Each point is reached from the start by the listed moves, each made 0, 1 or 2 times, or once backwards (-1), plus a little noise. Say if it took an odd or an even number of moves. Then give how often each move was made.

Moves:
(1): [ 2.23 -0.97  0.28 -0.43]
(2): [0.92 1.88 0.05 0.27]
(3): [-0.31 -0.38  2.19 -0.15]
Start: [0.02 0.76 0.27 0.04]
Points:
[ 0.70 -2.81  4.90 -0.93] => even (1, -1, 2)
[-3.69 -0.92  4.34 -0.10] => even (-1, -1, 2)
[-2.83  0.21 -2.20  0.35] => odd (-1, -1, -1)
[-0.12  5.91 -2.10  1.23] => even (-1, 2, -1)

Moves:
(1): [ 3.09  1.28  0.23  0.49  0.14  0.12  0.06 -0.10 -0.84]
(2): [-0.43  2.89  0.76 -0.23  0.37 -0.22  0.49  0.21 -0.18]
(3): [-0.30 -0.56  2.18  0.14  0.04  0.42  0.39 -0.10 -0.27]
(4): [-0.36  0.15 -0.35  2.05 -0.34 -0.16  0.64  0.19 -0.27]
(5): [-0.01 -0.25 -0.11  0.71  3.33  0.31 -0.05 -0.13 -1.00]
(6): [-0.28  0.44 -0.06  0.25 -0.13  2.32  0.11  0.22  0.52]
Start: [ 0.07  0.62 -0.39 -2.04 -0.47  0.40  1.35 -0.27  0.65]
Points:
[-4.68  5.88 -2.17  2.62  5.99  2.03  3.19  0.63 -0.59] => odd (-1, 2, -1, 2, 2, 1)
[-4.12  6.12  1.31 -5.25 -3.10  4.39  1.84  0.65  3.52] => odd (-1, 2, 0, -1, -1, 2)
[-4.13 -3.15 -0.11  3.10  1.45  5.60  2.69  0.22  0.90] => even (-1, -1, 1, 2, 1, 2)

Moves:
(1): [ 3.05 -0.49  0.33 -0.56  0.03 -0.53 -0.15 -0.61 -1.15 -0.60  0.66]
(2): [ 0.33  2.78  0.56  0.71  0.03 -0.42 -0.55 -0.09 -0.30 -1.07 -0.82]
(3): [ 0.10 -0.25  2.10 -0.05 -0.20 -0.55 -0.08 -0.25 -0.55  0.23  0.43]
(4): [-0.22 -0.31 -0.25  3.15  0.20 -0.24 -0.61  0.14 -0.40 -0.53  0.27]
(5): [ 0.21  0.35  0.65 -0.63  2.56  0.04 -0.30  0.63  0.44  0.63  0.03]
(6): [ 0.64  0.37  0.32  0.17 -0.17  2.91  0.53 -0.33 -0.79  0.44 -0.28]
(7): [ 0.81  0.74  0.26  0.09  0.63 -0.07  3.19  0.91  0.01 -0.73  0.53]
(8): [-0.14  0.27  0.05 -0.15 -0.11  0.29 -0.60  2.08 -0.38 -0.04 -0.06]
(9): [ 0.88  0.07  0.40  0.55 -0.37 -0.34  0.02  0.18  3.47  0.21  0.45]
Start: [-1.41  0.36  0.41  0.11 -0.96  0.87 -0.32 -1.22 -1.10  1.77  0.24]
Points:
[ 6.88  4.74  5.11  1.04 -2.54  4.20 -3.87 -4.25 -2.80  0.52 -0.27] => odd (2, 2, 1, 0, 0, 2, -1, 0, 1)
[ 2.43 -3.85  4.54  2.71 -1.69 -4.33 -1.15 -1.38  4.26  2.16  3.95] => even (1, -1, 2, 1, 0, -1, 0, 0, 2)
[ 3.03 -0.58 -1.37 -3.46 -3.47  8.01  4.10  2.14 -3.68  1.90  0.87] => even (1, -1, -1, -1, -1, 2, 1, 2, 0)
[ 0.70 -3.27 -1.23  0.74  4.07  0.82 -3.62 -2.92 -0.53  3.39  1.16] => even (1, -1, -1, 1, 2, 0, -1, -1, 0)
[-2.12  4.72 -1.53  5.75 -1.80  3.64  6.43 -1.57 -0.88 -1.18 -0.58] => odd (-1, 1, -1, 1, -1, 1, 2, -1, 0)

Moves:
(1): [ 2.06  0.08 -0.13  0.62  0.59 -0.03  0.35 -0.60  0.09  0.25  0.15  0.18]
(2): [-0.29  3.12 -0.75 -0.11  0.47 -0.66 -0.12 -0.30 -0.29 -1.09 -0.32 -0.22]
(3): [ 0.29  0.75  3.15 -0.27 -0.87 -0.03 -0.09 -0.25 -0.17 -0.11 -0.51 -0.52]
(4): [ 0.17 -0.39 -0.16  1.91  0.02  0.33 -0.39  0.23 -0.87 -0.26 -0.88  0.23]
(5): [-1.42 -0.44  1.18 -0.25  2.29  0.32  0.21  0.66 -0.34 -0.18  0.37 -0.30]
(6): [ 0.01  0.03 -0.15  0.06 -0.39  1.35  0.36 -0.52 -0.54  0.11  0.34 -0.17]
(7): [-0.35 -0.25  0.23  0.33 -0.36 -0.44  1.66 -0.18 -0.93 -0.17  0.13  0.06]
(8): [ 0.18  0.44 -0.42  0.64  0.52  0.54  1.06  2.49  0.21  0.30 -0.04  1.18]
(9): [ 0.06 -0.51  0.14  0.58  0.57  0.55  1.02 -0.42  1.98 -0.35 -0.81  0.20]
(10): [-0.42  0.93  0.16  0.09  0.51 -0.57  0.08  0.00  0.37  1.81 -0.69  0.10]
(11): [-1.00  0.08 -0.01  1.05 -0.33 -0.17 -0.08  0.29  0.10  0.18  2.52  0.65]
(12): [ 0.10  0.36  0.65 -0.36  0.51  0.20  0.00 -0.63 -0.34 -0.56 -0.06  2.32]
Start: [ 0.86  0.52 -0.23 -0.27 -1.27 -0.38  1.58 -0.90  1.19 -0.51 -0.78  0.90]
Points:
[ 7.93 -1.71  5.26  1.84 -2.04  3.43  1.48 -0.11  0.56 -0.80 -3.68  0.86] => odd (2, -1, 2, 1, 0, 1, -1, 1, 0, -1, -1, 0)
[-2.80 -0.30  5.53  2.68  1.76  3.49  0.60  2.63 -1.97  2.54  4.69  4.51] => even (0, -1, 1, 1, 2, 2, -1, 1, -1, 1, 2, 1)
[-1.83 -0.89 -0.72  5.60 -3.36  3.11  4.58  0.73  4.87  3.79  0.62  4.43] => odd (-1, -1, 0, 1, -1, 2, 0, 1, 2, 2, 2, 0)
[ 4.94  1.37  4.35  2.30 -3.74 -0.91  7.73  2.06  1.99 -2.30 -2.31  3.18] => odd (1, 0, 2, 0, -1, -1, 2, 2, 1, -1, 0, 0)
[-1.17  1.99 -1.06  1.83 -3.99  0.87  6.54 -3.27  2.27 -4.71  0.54  4.04] => odd (-1, 1, 0, 0, -1, 1, 2, 0, 2, -1, 1, 1)
[-1.70  2.16  7.54 -4.68  1.66  1.67  1.23  5.70 -0.29 -1.90 -1.46  0.29] => even (-1, 0, 2, -1, 2, 0, -1, 2, -1, -1, -1, 0)
[ 0.54 -4.02 -3.76 -0.47 -4.18  0.60  1.13 -0.51  1.58 -1.36  0.28  1.61] => odd (-1, -1, -1, 0, -1, 0, 0, 0, 0, -1, 0, 0)
[-2.66  0.05  1.92  4.41  2.69  2.81  6.18 -4.10 -0.63 -3.55 -2.70 -0.36] => even (0, 1, 0, 2, 2, 2, 2, -1, 2, 0, 0, 0)

Moves:
(1): [ 0.19 -0.21 -1.51  0.76  0.21  0.08  0.10 -0.98 -0.47  1.77  0.69  1.03
  0.15  0.07 -0.80  1.35  0.16  0.65  0.20]
(2): [-0.57  0.87 -0.09  0.83 -0.31 -0.68 -0.47  0.39 -0.33 -0.43  0.12  0.20
  0.77 -0.02  0.59  0.53  0.26 -0.59  0.49]
(3): [ 0.37 -0.46  0.59 -0.40  0.01  0.84 -0.51  0.25 -0.44 -1.22  0.95  0.19
 -0.56 -0.39  0.09  0.73 -0.10 -0.01 -0.59]
(4): [-0.82 -0.71 -0.13  0.69  0.02  0.33 -1.09  0.95  0.07  0.57 -0.67 -0.25
 -0.59  0.27  0.44 -0.25 -0.05 -1.46 -0.53]
(5): [ 0.54 -0.65 -0.21  0.78 -0.16  0.68  0.22  0.49 -0.38 -0.21  0.29  0.50
  0.15 -0.15 -0.28  0.23  0.05 -0.04  0.67]
(6): [-0.14 -0.40 -0.32 -0.13  0.65  0.60  0.40 -0.25 -0.58 -0.55 -0.64  0.68
 -0.08 -0.40 -0.01 -0.35  0.34 -0.07  0.07]
(7): [ 0.13  0.07 -0.01  1.17  1.07  0.05 -0.34  0.23  0.34  0.28  0.87  0.94
 -0.72 -0.50  0.43  0.59 -1.08  0.20  0.00]
(8): [ 0.06 -0.29 -0.52  0.88  0.02 -1.24  0.12 -0.09  0.02  0.58 -0.23 -0.27
  0.17 -1.71  1.62  0.80 -0.26  1.03  0.48]
(9): [ 0.00  1.00 -0.78 -0.89 -0.60  0.44  0.11 -0.59  0.63  0.39  0.31 -0.41
  1.22 -0.11 -0.03  0.61  0.02  0.98  1.23]
(10): [ 1.00 -0.49 -0.57 -0.25 -0.95  0.04  1.20  0.08 -0.06  0.27  0.34 -0.54
  0.66  0.14  0.60 -0.37 -0.28 -0.41  0.66]
(11): [ 0.01  0.34 -0.08  0.20  0.20 -0.27  0.45 -0.27 -0.34 -0.44 -0.91  0.13
 -0.23 -0.26 -0.29 -0.34 -0.15 -0.20  0.05]
(12): [-1.61 -0.34  0.30 -0.06  0.37  0.96 -0.44  0.22 -0.91  0.17 -0.03  0.43
 -0.19  0.23  1.09  0.56 -0.55 -0.45  1.05]
(13): [-0.67  0.80  0.87 -0.61  0.45  0.23 -0.40  0.94 -0.12  1.65  0.55  0.01
  0.56  0.25  0.58 -0.68 -0.81  0.88 -0.79]
(14): [ 0.68 -0.12 -0.45  0.79 -0.13  0.02 -0.33  0.51 -0.84  0.20  0.66 -0.02
  0.14 -0.04 -0.36 -0.86  0.76  0.46 -0.18]
(15): [ 0.11  0.18  0.55 -0.48 -0.50 -0.22 -0.07 -0.45 -0.18 -0.14  0.88  0.59
  0.26  0.40 -0.80 -0.42 -0.61 -0.51  0.42]
(16): [ 0.38 -0.15  0.42 -0.16 -0.35  1.30 -0.78  0.14  0.79  0.87 -0.75  0.14
 -0.19  0.77  0.23  0.11  0.17 -0.49  0.16]
(17): [-0.15 -1.13 -0.86 -0.58 -0.67 -0.56 -0.61  0.20 -0.78 -1.27  0.53 -0.56
  0.21  0.99  0.64  0.42  0.49  0.67 -0.18]
(18): [ 1.08 -0.52 -0.07 -1.85  1.59 -1.24  0.43  1.69 -0.07 -0.09 -0.86  0.10
 -0.81  1.58 -0.92  0.18 -0.74  0.58  1.44]
Start: [-0.05 -0.47 -0.45 -0.20 -0.26  0.31  0.07 -0.57  0.01  0.24  0.09  0.67
 -0.25  1.28  1.33 -0.21 -0.04 -0.06  0.40]
Points:
[-2.51 -5.51  3.16 -3.23  0.18  9.49 -3.09  5.08 -1.59  0.37 -0.68  0.73
 -1.81  3.23  7.86  0.54 -2.53 -1.53  0.52] => even (-1, -1, 2, 1, 2, 1, 0, 0, 0, 1, 0, 2, 2, -1, -1, 2, 1, 0)
[-3.47 -2.68  1.63 -4.14 -2.48  1.24 -3.98  1.82 -3.62 -1.85  1.38 -1.47
  0.61  3.59  6.82 -0.73 -0.15  0.94  0.83] => odd (-1, 0, 1, 0, -1, 0, -1, 1, 0, 0, 0, 2, 1, 1, 1, 1, 2, 0)
[-0.88 -6.78 -4.96  0.11 -7.76  5.91 -1.89 -0.30 -6.91 -5.09  7.02 -0.18
  3.63  1.66  4.08  0.91  2.35 -2.60  4.74] => even (0, 0, 2, 2, 2, 1, -1, 0, 2, 2, -1, 2, -1, 2, 2, -1, 2, -1)
[-6.98 -2.71 -0.24  3.22 -3.30  1.15 -4.02  0.12 -4.26 -4.68 -3.25  1.18
  1.46 -0.75  8.91  2.46  0.64 -3.28  3.46] => odd (-1, 2, 0, 1, 2, 1, -1, 2, 0, -1, 2, 2, 0, -1, 1, 1, 2, -1)
[-4.44  2.02 -0.01  2.00  0.57  3.11 -2.06  1.23 -2.77  6.03  6.87  4.99
  2.11  0.27  4.32  5.88 -5.80 -0.94  3.72] => even (2, 2, 2, 1, 1, -1, 1, 0, 1, 1, 0, 2, 2, -1, 1, -1, -1, 0)
